Each point is reached from the start by the listed moves, each made 0, 1 or 2 times, or once backwards (-1), plus a little noise. Is the number of moves made odd or even? Then give how often each move was made.
In the rows, 128 means zero.

Moves:
(1): [160 130]
(2): [127 155]
Start: [123 129]
Points:
[122 158] -> odd (0, 1)
[185 189] -> even (2, 2)
[157 103] -> even (1, -1)

Moves:
(1): [154 119 117 119 126 124 122 128]
(2): [143 169 133 125 125 138 126 133]
(3): [141 123 164 133 123 116 129 118]
(4): [138 124 123 165 128 141 125 127]
(5): [132 130 129 124 168 133 126 110]
(6): [132 121 133 120 123 152 141 125]
Start: [105 118 131 116 124 118 144 135]
Points:
[202 165 167 164 102 195 150 126] -> even (1, 2, 1, 2, 0, 2)
[186 147 189 152 195  98 117  85] -> even (1, 1, 2, 1, 2, -1)
[135  59 199 151 194 129 153  67] -> odd (0, -1, 2, 1, 2, 1)
[187 140 181 197 116 103 119 119] -> odd (1, 1, 2, 2, 0, -1)
[220 168 197  93 139 135 138 105] -> even (2, 2, 2, 0, 1, 1)

Moves:
(1): [157 123 137 136 126 126 133 145 134 124]
(2): [124 167 130 139 132 124 130 113 124 122]
(3): [129 128 147 124 121 132 128 129 109 142]
(4): [129 140 129 169 136 143 110 140 139 131]
(5): [130 119 122 132 170 137 139 118 124 125]
(6): [127 146 123 107 116 158 132 134 136 133]
(7): [111 126 127 139 126 130 157 128 140 140]
(8): [122 143 114 134 131 116 136 166 122 136]
(9): [113 117 145 116 149 123 128 139 150 128]
Start: [129 115 122 128 129 123 109 137 128 145]
Points:
[ 59 188  69 192 130 203 143 193 196 180] -> odd (-1, 0, -1, 2, 0, 2, 2, 1, 0)
[101 209 179 221 201  88  59 225 116 169] -> even (0, 2, 2, 2, 0, -1, -1, 2, 2)
[ 60 147  72 136  77 184 147 206 194 189] -> even (-1, -1, -1, 1, -1, 2, 2, 1, 0)

Moves:
(1): [151 124 128 135 133 135 112 141 126 132 131 145 119 133 101]
(2): [135 134 125 128 121 123 133 109 133 128 103 133 122 132 130]
(3): [138 135 145 124 118 124 133 123 128 114 146 143 115 113 142]
(4): [131 113 133 148 128 127 124 120 123 136 130 125 130 131 131]
(5): [126 135 143 139 150 133 138 126 136 132 130 125 119 145 131]
(6): [110 126 117 136 112 160 133 129 113 133 126 133 104 129 131]
(7): [124 117 132 130 129 124 144 139 138 130 127 132 127 139 135]
(8): [116 136 130 142 132 112 119 139 125 124 116 136 124 121 126]
(9): [131 121 115 143 142 135 117 125 152 123 132 135 135 118 133]
(10): [114 125 137 109 119 125 107 122 143 142 138 134 124 129 128]
(11): [131 136 120 135 118 122 127 134 125 142 137 124 125 136 138]
(12): [124 129 118 131 130 131 126 128 121 128 129 148 129 136 130]
(13): [121 135 138 137 118 138 125 124 134 122 128 131 139 126 118]
(14): [121 131 131 132 122 127 117 134 132 108 126 119 130 147 132]
Start: [127 129 137 132 130 130 123 141 137 116 107 132 127 138 132]
Points:
[ 25 191 186 154  21 152 107 123 113  54  91 183  66 146 178] -> odd (-1, 1, 2, 0, 0, 2, 0, 2, -1, 1, 0, 1, 2, 2)
[156 137 187 153  97 215 125 187 139  22 157 185  97 157  91] -> odd (2, -1, 2, -1, 0, 1, 1, -1, 0, -1, -1, 0, 2, 2)
[172 130 123 134 140 116 123 144 157 144 189 158 148 123 167] -> odd (0, -1, 1, 0, 0, -1, 0, -1, 1, 0, 2, 1, 0, -1)
[ 70 136 135 167  86 150 119 209 110 145 114 163  33 249 161] -> odd (1, 0, 0, 0, 1, 2, 2, 1, -1, 1, 2, 1, -1, 2)
[ 29 116 186 181 109 157 135 116 121 128  95 171 119 176 146] -> even (-1, 0, 0, 2, 1, 1, 1, 1, -1, 1, -1, 2, 2, 0)
[107 152 152  89  82  55  68  82 148 125  83 113 126 199 184] -> even (-1, 2, 0, 1, 0, -1, -1, 0, -1, 2, 1, 1, -1, 2)

Moves:
(1): [155 123 129 137 125 130 121 133 140 115 133 126 129 131 132 130 137 128
 135 122 134 124 122 122 128]
(2): [131 149 124 132 132 123 128 117 122 125 133 130 130 126 137 127 129 138
 131 135 133 131 128 131 128]
(3): [126 131 163 137 130 133 133 125 128 136 141 126 128 138 127 115 129 131
 124 122 133 119 122 122 131]
(4): [121 129 117 160 131 127 138 130 138 120 131 125 136 125 129 122 138 127
 133 128 109 122 128 126 131]
(5): [131 121 125 131 151 129 126 122 121 122 126 132 121 133 125 132 126 130
 125 130 123 133 130 127 134]
(6): [122 135 119 130 131 159 130 133 137 115 127 120 128 133 127 122 123 139
 130 135 133 123 131 143 126]
(7): [123 130 127 125 119 119 156 143 133 119 133 133 115 133 122 139 123 136
 128 128 133 133 129 123 119]
(8): [123 143 123 128 134 129 116 147 137 140 127 127 120 135 125 131 123 123
 122 133 130 131 133 124 142]
(9): [129 122 127 121 135 125 128 117 151 134 124 124 125 128 128 134 122 135
 135 127 131 121 126 129 123]
(10): [139 131 122 123 133 131 144 128 125 140 138 124 134 128 136 130 128 128
 132 132 129 124 122 122 133]
(11): [124 128 123 127 128 136 126 127 123 124 152 135 126 117 122 129 128 119
 127 131 125 121 131 126 120]
(12): [133 128 128 130 126 127 129 131 125 134 121 152 125 127 130 127 120 128
 131 123 122 121 117 131 118]
(13): [127 130 130 119 130 123 125 138 127 122 129 126 145 124 128 129 125 125
 133 121 120 123 134 129 128]
(14): [117 125 129 120 129 126 123 113 121 123 133 129 127 148 132 140 129 131
 127 125 117 132 114 130 121]
(15): [128 123 122 121 124 131 130 132 130 122 127 131 122 125 144 125 132 136
 122 126 127 124 127 125 136]
(16): [130 129 137 132 119 136 125 127 126 137 129 125 125 121 130 155 132 135
 129 130 121 132 130 135 134]
(17): [125 129 131 118 127 129 136 126 140 130 131 139 132 129 112 127 153 127
 126 130 126 131 134 136 115]
(18): [134 114 127 124 121 126 120 134 122 131 134 129 125 133 122 116 131 150
 137 134 123 139 139 126 122]
(19): [119 131 137 126 123 136 133 124 127 122 127 132 125 124 143 126 137 121
 152 132 128 143 128 121 127]
(20): [130 119 130 133 116 124 130 121 133 126 124 132 138 116 130 130 116 106
 119 158 133 126 134 125 128]
(21): [123 125 124 131 129 131 124 131 126 126 127 131 135 133 130 136 130 129
 130 125 144 131 130 117 126]
(22): [124 127 131 126 129 127 130 127 129 133 129 128 135 122 130 126 125 129
 122 125 128 149 117 125 126]
(23): [134 131 126 131 133 135 130 124 136 135 125 134 125 132 130 126 116 126
 120 120 129 138 153 120 122]
(24): [123 116 128 128 126 116 136 134 127 127 137 132 129 136 129 116 133 126
 131 122 130 131 138 156 140]
Start: [129 145 133 130 147 116 130 124 118 134 143 126 128 120 133 125 134 113
 129 127 120 130 116 129 123]
Points:
[127 207 114 183 134  57 208 179 157 148 200 121 149 143 151 194 150  88
 150 120  93 125 104 121 153] -> even (1, 1, 0, 2, -1, -1, 2, 2, 0, 2, 0, 0, 1, 1, -1, 1, 0, -1, 0, 0, 0, 0, 0, 1)
[ 55 164  37 135 176 171  72 144 176  96 163  95 140  94 174 117  91 113
 120 180 124  99 179 170 175] -> even (-1, 1, -1, 1, 0, 2, -1, 2, 2, -1, 2, -1, 1, 0, 2, 0, -1, 0, 0, 1, 1, 0, 0, 1)
[152  96 196 207 140  86  94 100  87 107 155  97 199 157 147 109 136 108
 126 109  44  70  81  74 129] -> odd (1, -1, 2, 2, 0, -1, -1, -1, -1, 0, -1, 0, 2, 2, 0, 0, -1, 1, -1, 1, 0, -1, 0, -1)
[109 124 189 184 140 154 165   7 170 130 205 115 164  91 188  93 188 112
 168 207  95 142  87  67  90] -> odd (0, 1, 2, 2, 0, 0, -1, -1, 2, 1, 1, -1, -1, 1, 1, 0, 1, 1, 2, 2, 0, 1, 0, -1)
[ 60 114 128  69 134 187 155  67 142 106 181 192  54 141 155 128 155 212
 176 114  79 187 107 110  12] -> even (-1, 0, 0, 0, 0, 1, 1, -1, 2, -1, 2, 1, -1, 2, 2, 0, 1, 2, 2, -1, 0, 1, 1, -1)
